Every row gives one point. Two turns around zero, p and q, are shown by what they do to some points. Where does a point land after both, in the order given? Backwards means that the second turn is done in reverse. Each puzzle has new turns, and all numbers are rounded.

Turn p:
[-0.20 -0.03  0.41] -> [-0.35  0.05  0.29]
[-0.16  0.01 -0.35] -> [ 0.00 -0.07 -0.38]
[-0.21  0.36 -0.23] -> [-0.07  0.30 -0.36]
[ 0.58 -0.35  0.16] -> [ 0.44 -0.30  0.45]
Turn q:
[0.40 0.03 0.20] -> [0.31 0.31 0.10]
[ 0.03  0.08 -0.24] -> [ 0.12 -0.18 -0.14]
[-0.11 -0.18 -0.38] -> [ 0.02 -0.43  0.04]
[-0.55  0.36  0.54] -> [-0.68  0.43 -0.28]
[ 0.23 -0.29 -0.11] -> [ 0.23 -0.12  0.28]
Where do these land?
p, then q: [0.13 0.06 0.21] -> [-0.04  0.25 -0.03]
q, then p: [-0.16 -0.24  0.27] -> [-0.34  0.16  0.12]
q, then p: [ 0.12 -0.46 -0.03] -> [-0.11 -0.04  0.46]
q, then p: [-0.08  0.64 -0.45] -> [ 0.40 -0.36 -0.57]

Turn p:
[ 0.50 -0.40  0.11 -0.38] -> [-0.14 -0.45  0.35 -0.47]
[-0.56  0.15  0.16  0.04] -> [-0.22  0.15 -0.18  0.51]
[ 0.43  0.19 -0.29 -0.24] -> [ 0.31 -0.31 -0.20 -0.37]
[-0.30  0.18  0.30  0.30] -> [-0.25  0.41 -0.15  0.22]
[-0.08 -0.13 -0.28  0.28] -> [0.31 0.19 0.18 0.12]
Turn q:
[-0.24  0.03 -0.10 -0.15] -> [-0.01  0.11  0.22  0.18]
[0.08 0.03 0.14 0.09] -> [ 0.06 -0.07 -0.17 -0.01]
[-0.27  0.36 -0.16  0.34] -> [ 0.09  0.54 -0.18  0.13]
[ 0.35  0.27 -0.15 -0.15] -> [ 0.31  0.02  0.11 -0.36]
[ 0.34 -1.04 -0.35 -0.04] -> [-0.92 -0.44  0.24 -0.47]
[-0.23 -0.03  0.23 -0.19] -> [ 0.06 -0.15  0.09  0.33]
[-0.03  0.39  0.38  0.10] -> [ 0.42  0.01 -0.31  0.20]
Where do these land?
q, then p: [ 0.00  0.47  0.00 -0.31] -> [-0.11  0.04 -0.07 -0.55]
p, then q: [-0.01 -0.24  0.51  0.05] -> [0.10 0.08 0.03 0.55]
q, then p: [0.16 0.12 0.30 0.35] -> [ 0.48 -0.15  0.05 -0.02]
q, then p: [-0.26 -0.33 -0.46  0.37] -> [-0.08  0.10 -0.43  0.57]
q, then p: [ 0.11 -0.02 -0.35 -0.46] -> [-0.56 -0.10 -0.02 -0.13]

Turn p:
[ 0.11  0.12  0.49  0.46 -0.04  0.13] -> [-0.26  0.08 -0.24  0.03  0.45  0.40]
[ 0.47 -0.36 -0.47 -0.46  0.42 -0.22] -> [ 0.55 -0.17  0.30  0.42  0.00 -0.64]
[ 0.27  0.11  0.15  0.01 -0.14  0.30] -> [ 0.20 -0.12 -0.14  0.06  0.11  0.36]
[-0.46 -0.35 -0.30 -0.20  0.00  0.06] -> [-0.24 -0.22  0.08  0.03 -0.52 -0.29]
[ 0.15 -0.01  0.49 -0.22  0.20  0.46] -> [ 0.17 -0.23 -0.65  0.17  0.13  0.13]
[-0.47  0.39 -0.11  0.02 -0.23  0.43] -> [-0.13  0.19 -0.21 -0.17 -0.56  0.43]
[ 0.19  0.24 -0.43  0.32  0.29 -0.43] -> [ 0.07  0.58  0.47  0.19  0.16 -0.18]
[-0.15  0.13  0.37 -0.16 -0.30 -0.34] -> [-0.06 -0.04 -0.10 -0.60  0.17 -0.06]
[-0.12 -0.27 -0.19  0.23 -0.19 -0.39] -> [-0.31 -0.06  0.47 -0.12  0.06 -0.16]
Turn q:
[-0.13  0.08  0.43  0.48  0.54 -0.16] -> [-0.30 -0.11 -0.19  0.57  0.53 -0.07]
[-0.12  0.30  0.17 -0.40 -0.20 -0.32] -> [-0.10  0.30  0.47  0.19 -0.28  0.04]
[-0.04 -0.26 -0.23  0.14  0.45  0.10] -> [-0.11 -0.03 -0.49 -0.06  0.13 -0.28]
[-0.21  0.22 -0.52 -0.09  0.35 -0.15] -> [-0.05  0.53 -0.15 -0.14  0.12 -0.42]
[0.13 0.29 0.11 0.05 0.07 0.58] -> [ 0.01  0.14 -0.23 -0.14  0.21  0.57]
[ 0.53 -0.28  0.16 -0.28 -0.46  0.02] -> [-0.10 -0.46  0.31 -0.34 -0.41  0.26]
[-0.03 -0.19 -0.09 -0.49 -0.32  0.16] -> [ 0.15  0.04  0.02 -0.20 -0.58  0.13]
[-0.13 -0.15 -0.03  0.60 -0.43 -0.22] -> [ 0.51 -0.39  0.26  0.13  0.29 -0.22]
Where do these land?
q, then p backwards: [ 0.31 -0.07  0.18 -0.06 -0.39  0.55] -> [ 0.09  0.18  0.09 -0.07 -0.62  0.39]
q, then p: [-0.12  0.05  0.39 -0.01  0.42  0.32] -> [-0.24  0.23  0.13  0.33 -0.39  0.24]
p, then q: [ 0.32 -0.24 -0.12  0.05  0.14  0.43] -> [ 0.17 -0.43 -0.20 -0.08  0.34 -0.02]
q, then p: [-0.14  0.53 -0.22  0.33  0.29 -0.08] -> [ 0.12  0.62 -0.25  0.17  0.10 -0.21]
q, then p: [-0.21 -0.36 -0.26 -0.05 -0.44 -0.48] -> [ 0.06 -0.26  0.26 -0.40  0.60 -0.10]
p, then q: [ 0.22  0.46  0.12 -0.24  0.11 -0.15] -> [-0.38  0.20  0.14 -0.38  0.10  0.07]
q, then p backwards: [-0.08  0.11  0.07  0.42  0.34 -0.32] -> [ 0.22 -0.31  0.19  0.22  0.37 -0.23]
p, then q: [-0.31 -0.48 -0.17 -0.44 -0.47 -0.26] -> [-0.02 -0.37  0.23  0.24 -0.75 -0.15]
